Rows are points. To make a cloud, some directions were put in groups of two or more. Within a group, all points are equally far from the middle, so they leave a hole (a ring in 2 directions, a hollow ball in 3). The other directions are filled evenly. Then the cloud was stretched, turned, moved and blurred a little. How many holes are there, and how many directions does each take, smallest first?
In the rows, 128 means zero.

Cloud, 22 rows:
[[ 89 155 119]
 [160  70 192]
 [138  62 142]
 [120  77  98]
 [ 99 109 221]
 [111 130 197]
 [ 97 156  60]
 [160 167  78]
 [142  63 160]
 [110 110  83]
 [146 118  55]
 [ 91 111 193]
 [ 62 136 124]
 [130  84 161]
 [186 217 162]
 [169  66 163]
 [ 73 126 104]
 [ 67  62  87]
 [136 113  96]
 [143  83 190]
 [122  82 167]
 [181 109  78]]
Holes: 0

Cloud (22 x 3):
[[175 105 150]
 [178  56 155]
 [125  55 131]
 [ 83 201 158]
 [ 53 140 166]
 [144 130  86]
 [139 164  76]
 [119 181  55]
 [132 126 125]
 [158 245 152]
 [ 99 145 153]
 [201 125  90]
 [179 182 114]
 [ 69 157 131]
 [157 154 164]
 [111 208 149]
 [194  83 139]
 [113 160  88]
 [181 178 116]
 [123 140 154]
 [162 221 127]
 [119 201 124]]
Holes: 0

Cloud (29 x 4):
[[102 121 229 135]
 [ 90 131  78 132]
 [ 80  75 194  81]
 [ 80 153 115 125]
 [ 88  69 109  59]
 [120 129  53  87]
 [132 144 141 174]
 [ 79 122 146  49]
 [ 83  96 147 173]
 [157  86 147  42]
 [172 150 114 109]
 [156  73 192  77]
 [ 91  76 124  45]
 [150  89  90 158]
 [ 57  91 179 128]
 [112 161 147 153]
 [110  99 144  31]
 [159 150  87 102]
 [159  64 156 154]
 [ 72 147 176 132]
 [119 121  66  54]
 [160 141  76  90]
 [ 89 163 154 120]
 [141  62 108  50]
 [ 90  65 137  55]
 [134 112  49  75]
 [132  76 100  38]
 [108 155 154 162]
 [ 75 141 185  91]]
Holes: 1 (4)

Cloud (56 x 6):
[[138 164 128 105 186 107]
 [ 90 118  71 164 110 114]
 [ 61 114 130 211  90  86]
 [123  96 106 116  56  77]
 [ 89 118 102 164 195 131]
 [151 183  98 135  90 166]
 [144 171 142 178  95  56]
 [127 130  74 152 154 213]
 [133 134 170 187 176 113]
 [107  77 114 153 127  80]
 [ 49  90  77 164 146 152]
 [180  74 121 141  88  47]
 [ 24 122  97 171  57 134]
 [202  78 116 200 106 110]
 [152 140 101 141 185 108]
 [ 69  68  78 165 114  98]
 [130 179  39  58 132 153]
 [199 135 107 143  36  95]
 [ 43 159  58 162 113 178]
 [ 60  94 155 126  97 153]
 [117 209 144 120 144 129]
 [ 36  93 189 168 189 143]
 [120  53 121 197 102  70]
 [ 93 159 133 126 143 101]
 [158 178 104 142  44  85]
 [ 79 149 153 194 171 143]
 [125 144  69 240 126  70]
 [154 142 144 184 105  55]
 [168 117  83 123 134 140]
 [178 132 131 103 208 100]
 [ 46 126  56 129 174 179]
 [200 115 145 134 107 146]
 [ 61 158 123 180 148 139]
 [147 121 105 167  55 128]
 [148  94  95 110  99  46]
 [103  70 124 111 139 207]
 [157  91  88 214  74 121]
 [ 22 132  61 159 167  98]
 [146 145  50 119  50 109]
 [ 40 133  89 125 132 128]
 [ 85 151  99 145 111 145]
 [126 171 164 169  79  80]
 [ 90 122 179 128  66  71]
 [190 160 144 122 155  94]
 [125 146  56 172 145  90]
 [ 87 107 166 112  84  47]
 [ 74 100  77 103 123 148]
 [132 146  50 203  68 126]
 [ 74 194 128 145 190 115]
 [199 110 117 154 154  75]
 [136 136  86 161 111  34]
 [ 13 143  95 187 115  86]
 [ 67 187 107 150 122  82]
 [210 122 113 147  53 125]
 [ 62 115  85 166 149 101]
 [103  82 152 126 152 181]]
Holes: 0

Cloud, 47 rows:
[[101 187 129 101 170  21]
 [124 141 186 109  35 123]
 [ 35 154 166  95  61 159]
 [119 158 141 177  94 146]
 [129 137 135 174 106  66]
 [102  60 142 137  85 216]
 [111 197 117  76 106  77]
 [ 12 136 144  88 125 158]
 [148 212 142 156 136 110]
 [148 119 115 153 154 124]
 [146 142 124 135 163 111]
 [ 18 149 156  74  53 128]
 [128  58  97 153 165  96]
 [119 102 107 167 187 114]
 [125 122  99 133 206 113]
 [ 62 151 106  97 100  94]
 [163 202 110 191 100 121]
 [ 97 172 114 107 139 114]
 [137 157 151 182 155  83]
 [ 97  83 141 144  53 142]
 [115  95 118 134 105 131]
 [178 143  90 111 135 113]
 [ 35 188  86  78 103 114]
 [128 104  96 135 117  63]
 [106  78 159 158 126 137]
 [100 186 134 116 132  15]
 [125 206  80  89  76 115]
 [119 162 173 140  34 214]
 [160 226 131 112  73  73]
 [103 123 117 193 153 101]
 [ 64 114 109 100 178 139]
 [ 72 166  89  94 150 148]
 [101 132 116 145  57 197]
 [114 207 165 141 109 111]
 [129  44 184 114 115 147]
 [ 69 105 162 143  48 135]
 [ 54  81  82  93 112 128]
 [150 191 105 126 122   7]
 [ 89 183 119  84 118 113]
 [ 99  96 176  89 121 167]
 [109  89 163 130  21 187]
 [ 41 155 169  80  61 157]
 [101 165 173 141  56 145]
 [173 165 107 154 138 138]
 [145 115 167 190 122 119]
 [ 75 160 135 116 106 171]
 [118 115 182 154  38 164]]
Holes: 0

Cloud:
[[135 108 174 108 148 213 149  87]
 [138 140 133 161 121 124 133 224]
 [154 123  91 175 198 155 110 144]
 [152 146 115  41 143 128 160  64]
 [121 174  97 116 118 116 205 168]
 [154 185  86 114 123  96 115 158]
 [138 113 149  76 109 161  82  47]
 [186 126 131 121 132 181  82  86]
 [112 117 174 112 109  78 124 166]
 [178 117 149  67  94 144 172 183]
 [106 196  98 158 159 146 136  77]
 [186 103  74  61 137 123 130  85]
 [193 156 145 156 163 133 189 121]
 [120  64 173 164 158 155 172 109]
 [ 83  79 105  81 116 112 115 185]
 [168 147 151 152 133  73 149 115]
 [142 114  69  94 174  88 118 143]
 [ 80 138  58 114  89 148 165 119]
 [180  98 139 120 179  88 150 174]
 [ 78  85 104  71 153 198 101 147]
 [144 191 119 158 187 141 117 134]
 [162 161 150 119  57 119 137 127]
 [165 109 123   7 106 146 122 111]
 [ 74 160 143 118  76 135  94 154]
 [142  78  94 112 172 110 211 136]
 [118 135 191 110 160 208 168 134]
 [151 150  58  67 116 114  87 106]
 [150  83  74 117  90 135 171 115]
 [145 115 100  65 124 190 190 163]
 [ 97  78 106 115  89 171  83 152]
 [184 113 128 189 145 141 181 126]
 [ 98 138  66 118 141 101 201 147]
 [115  93 136  36  99 143  78  88]
 [158  74 158  67 189 180 171 122]
 [ 60 101 121  72 177 135 169 153]
 [135 175 124  81 202 156 128 149]
 [187 123 153 170 114 111 165 180]
 [ 97 165 166  77 164 179 140 169]
 [ 63 153 171 103 147 139 156 176]
 [191 164 147 135 132 133 107  79]
 [ 86 163 106 159 169 119 105  85]
 [177  62 143 104 191 156 124 115]
 [134 102  63 143 165 152 185  88]
 [135  95 152 169  71 141 118 142]
 [ 91 123  69  67 100 148 121 181]
 [ 83 111  63  81 109 163 139 181]
 [ 97 132 106 162  68 131  89 139]
 [121  72 106  65  99 138 111 192]
 [169  77 173  64 123 174 135 178]
 [159 178 109 139 109  97 119 174]
 [146 100 104  88 149 116 142  45]
 [204 110 109  78 148 182 166 126]
 [100 114 147 197 116 137 110 179]
 [ 90 140 129  82  75 111 101 170]
 [187 169 117  90 145 156 101 170]
 [105 149  94 130 171  98 203 173]
 [191 172 160 112 117 150 125  80]
 [ 88 173  75 137 162 120 125  77]
 [208 116 101  80 177 122 126 145]
 [104  83 148 110 162 189 106 193]
 [129  97 199 138 147 156  98 161]
 [128 111  61 110 215 158 132 137]
 [108 140  89 155  88 125 181  90]
 [183  88  97  79 175 109 172 112]
 [ 97  89 156 174 133 122  93 121]
 [ 57 151  99 176  99 123 165 128]
 [ 88 126  75  39 129 181  98 126]
 [ 72 117  72  99  82 160  96 140]
 [171  74 141 109 100 167 134 190]
 [118  67  70 134 151 100 117 148]
 [162 134 124 105 176 199  83 144]
 [ 94 167  92 106 128 185  76  74]
 [126 121  98 202 140 163 194 135]
 [ 72 137  78 149 170 119 119  84]
 [ 99 116 126 124 145 138 213 216]
 [128 122  49 109 148  87 115 135]
 [114 123 147  65 193 141 114 174]
 [139 114 119  90 149  73 113  91]
 [ 93  88  90 104 161  87 119 152]
 [147 113 174 108  96  97 149 199]
 [ 58  96 160 153 150 190 157 118]
 [136  95 148 189 121 106 147  96]]
Holes: 3 (2, 3, 3)

Cloud (86 x 9):
[[ 87 122 134 120  44 119 134 140 126]
 [154  83 121 121 121  87 101 107 188]
 [128  82 149  63 133 150 165 110 181]
 [ 49 132 159 131  48 220 152 103  60]
 [ 60  89  61 200  56  96 130  94 146]
 [111  84 120 166 126 121 198 106 127]
 [106 119  89 141  34 184 134 140 138]
 [124 133 159 186 133 138 149 100 183]
 [103 159 145 133  85 175 152 119 101]
 [115 100 128 223 100 188 118 122 197]
 [ 98 107  63 166 174 113  87  97 131]
 [127 116 144 114 134 150 102 129 147]
 [ 78  94  62 211 140 138 117  66 160]
 [108  59 149  98 178 111 192 108 226]
 [184  78  74 133 101 166 123  26 160]
 [138  87 121  97 136 169 159  73 189]
 [ 48  84  86 210  54 167 137  66 201]
 [ 34 151 151 173  72 159 137  96  55]
 [136 127 118  95 114 154 109 112 119]
 [174 162 130 173 129 134  83  88 176]
 [112 128 118 106  86  88 119 191 109]
 [ 86 101 120 240  85 118 106 105 140]
 [ 85 121 181 249 100 151 114  84 142]
 [108 139 165 148  48 161 107 127 112]
 [135  98 112 159 136 171 191  98 154]
 [ 88 136 165 171 126 166 170  59 156]
 [100 132 171 158  66  79  87 155  74]
 [ 88 142 115 145  93 178 113 124  79]
 [ 66  58 138 122  72 167 139 107  94]
 [ 68 110 137 135 113 124  94 161 150]
 [210 180  97 111 104 134  86 135 176]
 [ 38  80 166 198 116 115 172 113 129]
 [ 79 132 102 112  82 117 160 123 112]
 [118  97 122 180  32 189 129 125 172]
 [ 83 145 182 123  92 130 109 208 128]
 [129 128  66 100 103 194 114 103 114]
 [109  76  59 163  93 155 141 117 114]
 [ 69  55 133 139  88 206 163 106 121]
 [ 35  61  96 158  76 140 155 120 121]
 [105 140 120 143 108 143 176  99  60]
 [ 82 115  75  69 165 198 184  77 143]
 [134 118  91 186  99 196 140  58 158]
 [105 120 125  82 110 111 130 109 214]
 [ 73 125  67 112 140 137 130 120 108]
 [111 150 181 147 115 147 112 124 126]
 [ 39 147 178 189  86 134 133 113  71]
 [ 94 133  83 177  86 181 153  94 103]
 [159 149 136 133  90  86 110 160  73]
 [126 147 156  95 126 111 133 136  78]
 [155 127 105 169  66 138 133  49 106]
 [163 189  70 125  90 119  74 204  96]
 [141 123  87 154 136 157 161 109 108]
 [138 116 102 179  73 166 114  54  91]
 [ 69  46 128 182 176 168 120  79 206]
 [112 114  54 102 103 157 116 126 164]
 [107  92  89 130 139 127 104 142 141]
 [ 96  79  93 212  76 182 141  48 139]
 [169 138  84 138 134 154 138  40 148]
 [185  87 116 131 161 132 182 123 153]
 [ 90  73 125 127 142 235 184  40 214]
 [140  82 110 168 114 140  95  84 107]
 [135 123 125 169 172 148 134  56 128]
 [134 125 156  85 163 127 192  87 133]
 [188  85  79  98 142 210 194  67 146]
 [ 71  84 163 224  81 210 177  47  87]
 [165  83  67  94 131 142  93 124 229]
 [171  99 130 137 118 142 136 125 189]
 [ 87 116 134 245  97 157 107 101 125]
 [160 168  58 151 101  98 137  57 190]
 [ 32  63 144 158 141 176 109 148 128]
 [118 131 107 121 146 236 152  70  99]
 [120  77  32 178  97  90 125 159 191]
 [ 93 143  40 160 117 169 147  75 167]
 [ 82 132 130 125 106 184 101  72 137]
 [121  85 110 150 130 201  87 119 155]
 [ 82 124  85 119  86 105 110  91  86]
 [161 125 117 155 147  91 111 160 100]
 [ 80 185 121 167  78  86  99 163 110]
 [111 113 178 169  79 160 175  92  87]
 [173  62  79 120 132 162 144  68 180]
 [ 92 122 151 147  99  83 128 211 177]
 [101  67 111 190  91  85 102 102 175]
 [162 129 150 156 111 114 183 127 133]
 [142  66 110 152 141 152 168 147 156]
 [119 108 129 146 151 154 179  89 213]
 [230 108  79 110 175 102 119 130 213]]
Holes: 0

Cloud (96 x 9):
[[112 117 181 136 113 139  78 180  93]
 [109 146 125 132 126  94 125  81 110]
 [121 167 182 152  98 140 133 235 130]
 [126 159  81  89  77  75 161 156 161]
 [ 80 159 132  88 164 114 109 195 152]
 [124 177 150 143 136  87 162 135 175]
 [ 87 134 118 130  88 151 144 138  92]
 [138 156 122 145  60 109 131 155 116]
 [ 89 120 183 161 144 191  99 174 120]
 [156 140 129  65 110  87  73 202 134]
 [ 59 145 155 119 139 143 137 122 113]
 [158 146 161 141  86 152 104 150  85]
 [ 87 141 130  89 153  94 105 249 187]
 [125 213 106  60 131 125 119 119 102]
 [127 176  75  85 125 153 143 152  95]
 [118 175 135 119 164 206  61 134 109]
 [166 168  98  97 104 129  90 156 106]
 [ 94 171 137  74  77  93 159 125 133]
 [116 134  83  88 125 133 105 124  96]
 [111 164 158 156 126 107 130 124 185]
 [ 84 156  95  84  91 173 157  88 155]
 [ 83 161 138 101 146 155 105 150 194]
 [146 172 121 112  98 111 176 162 146]
 [103 115 108 113 147  79 127 158 109]
 [123 130 130 174  90 175 119 137 109]
 [143 190 144 145  76 145 132 100 143]
 [115 132 115 141  67 156 121  94 144]
 [ 50 136 138 146 156 207 157 144 112]
 [139 199 110 125 112  87 151 152 167]
 [ 94 186 156  92 143 154  87 168  89]
 [163 153 130 160  62  91 112 111 110]
 [129 170 121 138 123 163 108 120 117]
 [ 79 140 175 194 169 155 178 160 124]
 [ 79 154 116 102 160 148 100 118 135]
 [ 99 175 146  55 111 163  81 154  91]
 [189 172 147  72 153 121  57 143 109]
 [ 85  89 179 152  64 148 112 164  81]
 [ 41 109 107 172 136 142 189 178 103]
 [ 85 124  63 168  75 160 187  75 137]
 [157 188 164 139 131 149 150 130 141]
 [ 99 129 185 199 117 100  86 189  69]
 [145 165 227 146 155 165 111 173 129]
 [108 173 155 174  95 160 157 158 123]
 [125 155 133 175 146 154 139 115  80]
 [103 139  91 159 132  98 189 105 119]
 [ 95 180  68  52 154 124 134  74 136]
 [ 93 120 148 158 162 188 137 101 118]
 [ 92 154 174 206 157 128  67 182  89]
 [118 163 149 134 100 192  80 139 132]
 [ 92 134  94  91 175 134  91 124 139]
 [122 173 189  67 111 127  88 144 136]
 [125 224  75 117  99 180  73  92 138]
 [110 204 131  90  97 117 171 144 173]
 [118 181 118 156 108 141 180 129 134]
 [119 166  87  80  86 140 127 109 105]
 [124 170  71  71 142 184 130 172 132]
 [130 175 125 121 114 104 176 193 110]
 [109 216 152  92 155 189  88  89 105]
 [144 178 138 104 122 111 159 156 155]
 [136 119 100 178  96 144 128  95  82]
 [ 90 117 132 144 163 103 150 165 143]
 [135 123 112 136 138 129 129 141 121]
 [122 212 161  69  75 148  79 123 118]
 [129 173 114 142  88 168 121 124 148]
 [104 158 189 114 135  94 105 145  91]
 [112 179 159 148  38  92 115 141 131]
 [134 139  98  95  86  95 164 116 151]
 [155 182 178 138 113 135 114 104 124]
 [123 122 107  77 164 163 139 127 108]
 [146 190 157  86 184 174 100 187 141]
 [142 183  89  50 100 127 104 119 176]
 [143 168 132  76 175 166 128 115 132]
 [124 162 147 138  85 123  88 185  92]
 [104 163 187 101 126 143 165 153 149]
 [ 75 107 167 149 154  78 162 247 154]
 [123 148 165 111 113 146  88 150 156]
 [103 121  77 132  99  77 179 127 105]
 [ 70 170 193 155 185 203  89 150 109]
 [115  95  70 160  76 116 186 155 123]
 [ 93 134 161 121  77  87 204 164 123]
 [ 79 129 121 150  89 129 146  84 121]
 [ 76 137 103 113 210 149 153 168 134]
 [ 89 165 116  94 154 103 130 171 176]
 [141 175 149  99 103 173  73 162  99]
 [121 178 194  78 168 148  69 171 122]
 [106 107 140  91 116  86 144 193 116]
 [ 97 123  92 127 121 113 144 144 158]
 [ 87 115 182 123 121 151 179 149 134]
 [ 93 136 135 146 144 172 156 148 105]
 [132 186 124 128 125 156 152  64 119]
 [104 174  96 150 133 104 202  76 166]
 [112 201  96 145  95 184 139  85 117]
 [ 83 150 106 122 102 101 228 145 186]
 [ 86 203 164  87 121 161 132 139 116]
 [100 189 115 127  67  99 132 122 128]
 [ 99 187 133 219 124 146 157  80 132]]
Holes: 0

Cloud (97 x 9):
[[117 125 166 203 165  95 180 142 186]
 [169 135  88 143 134 171 164 116 114]
 [ 41  99  96 143 159 140 170 118  86]
 [112 122  47 152 113 156 138 119 174]
 [138 135 129 200  96 144 146  64  89]
 [134 106 120 181 144 114 148  53  83]
 [104 114  82 143  86 139 176  92 174]
 [115 128 108 159 182 168 145  89 112]
 [ 80 170 172  91 108 165 150 109 123]
 [176 164 165 139 136 119 121 110 128]
 [102 103 117  67 100 190 106 148 106]
 [  9 136 136  95 138 130 130 183 116]
 [ 88 176 142  91 157  97 157 123 133]
 [177 154 140  91 127 161 128  90 128]
 [161  86 100 207  77  98 156  97 156]
 [130 191 100  88  94 168 143 188 136]
 [ 42 110 130 161 168 212 140 122 158]
 [148 126 118 198  83 144 138 176 182]
 [142 127  59 145  75  87 124 120  94]
 [110 121 101 113 152  92  83 127 180]
 [ 48 133  98 149 174 137 180 113 128]
 [ 66  83 112 205 151 151 127 148 177]
 [109 127 159 115  95 137 108 142 208]
 [131 160  98 202 143  62 188 116 144]
 [121 165 114  80  58 128 116 119 141]
 [119 125  34 147 103 129 148 102 146]
 [125  94 143 110 135  63 125 173 180]
 [ 52 160 135 124 145 152 177  92 126]
 [126 178 135 126 103 124  90 106  91]
 [ 81  96 123 132 155 140  83 193 166]
 [ 96 104 143  80 156 182 108 108 164]
 [ 70 104 188 138 184  93 112 153 141]
 [122 108  96 149  99  83 184  48 108]
 [108 157 112 160 157 110 210 165 158]
 [ 31 118 144 112 129 107 136 188 129]
 [ 99 105 121 121 169 134 134 109 210]
 [ 80 148 185 105 145 138 133 174 175]
 [120 115 108 184 103  82 189  80  70]
 [110 171 133 177 145 200 146 177 121]
 [104 131  59  97  63  81 186 131 103]
 [113 103 211 189 137  85 122 116 136]
 [100 143  99  97 127 133 190  66 123]
 [110 112 150 107 134  83 116 101  52]
 [ 94 122 156 157  99 210 148 178 123]
 [ 77 128 165 139  96 149  76 144 171]
 [129 120 147 137 159 180  74 105 168]
 [150 114 154 146 174 113  83 126 165]
 [113 152 147 149 133  52 111 147 128]
 [ 70 142 101 145 141 118 149  64 128]
 [ 83 136 106 130 113 145  86 190 186]
 [171 164 121 147  88 127 114  89 185]
 [148 106 135 152 119  75  98 178 164]
 [139 136  84 126 140 118 127  53 137]
 [157 167 175  90 102 138 141 143 140]
 [149 180 122 108  76  78 146  85 126]
 [148 105 151  90 153 135 159  80 116]
 [ 91 138 184 198 164 145 119 138 201]
 [ 81 139  96 109 134 113  75 119 100]
 [ 77 147 164  75  91 194 125 181 129]
 [124 144 173 169 141 141  61 145 151]
 [133 115 154 249 126 105 153 123 111]
 [ 54 136 135 165 156 186  88 213 156]
 [ 97 167 137 137 124 126 190 185  85]
 [ 35 159 125 178 141 162 173 132 143]
 [146 159 122 109 133 182 140 190 114]
 [119 152 185 111 146 132 117 130  51]
 [143  92  98 133 117  84 120  49 149]
 [134 162 157 186 144 110 198 132 155]
 [ 85 156 140 103 166 172 155 210 107]
 [ 99 172  86  92 104 174 103 138  70]
 [130  91 186 181 130 137 117 119 203]
 [109 136  94 204 105 128  94 157 130]
 [ 37 141  95  86 131 126 171 178 110]
 [ 66 106 118 147 117 100 208 132  89]
 [124 145 119  80 103 142 132  57  96]
 [125 109 132 135 179  84 108 125 198]
 [ 20 119 110 100 115 152 174 157  80]
 [ 61 164 160 164 135 115 193  88  88]
 [125 126 144 206 124  66 167  60  84]
 [111 129 141 182 155  60 110 110 183]
 [113 122 123 141  97 135  75 124  68]
 [ 99 149  91 136 141  63 162 187 131]
 [ 95 134  53 147 129 131 162  88 114]
 [144 116  92  75  76 123  93  96 138]
 [ 88 165 179 145 156 183 126 136 179]
 [ 62 135 169 101 110 160 125 129 172]
 [152 154 116 137  90  91  88 153 199]
 [ 58 152 109  87 121 181 137 204 159]
 [ 84 122 148 101 109 174 131  92 164]
 [ 56 131 118  79 130 112 126  95 131]
 [104 142 152 178 145 111 212 132  82]
 [100 111 102 104 110  82 128  67 153]
 [ 94 127 147  98  69 133 107  93 100]
 [181 127 115 215 126 105 157 127 127]
 [121 169  90  35 114 158 128 129  77]
 [128 101 139  56 103 163 130 163 124]
 [106  94 121  72 130 172  82 143 133]]
Holes: 2 (2, 6)
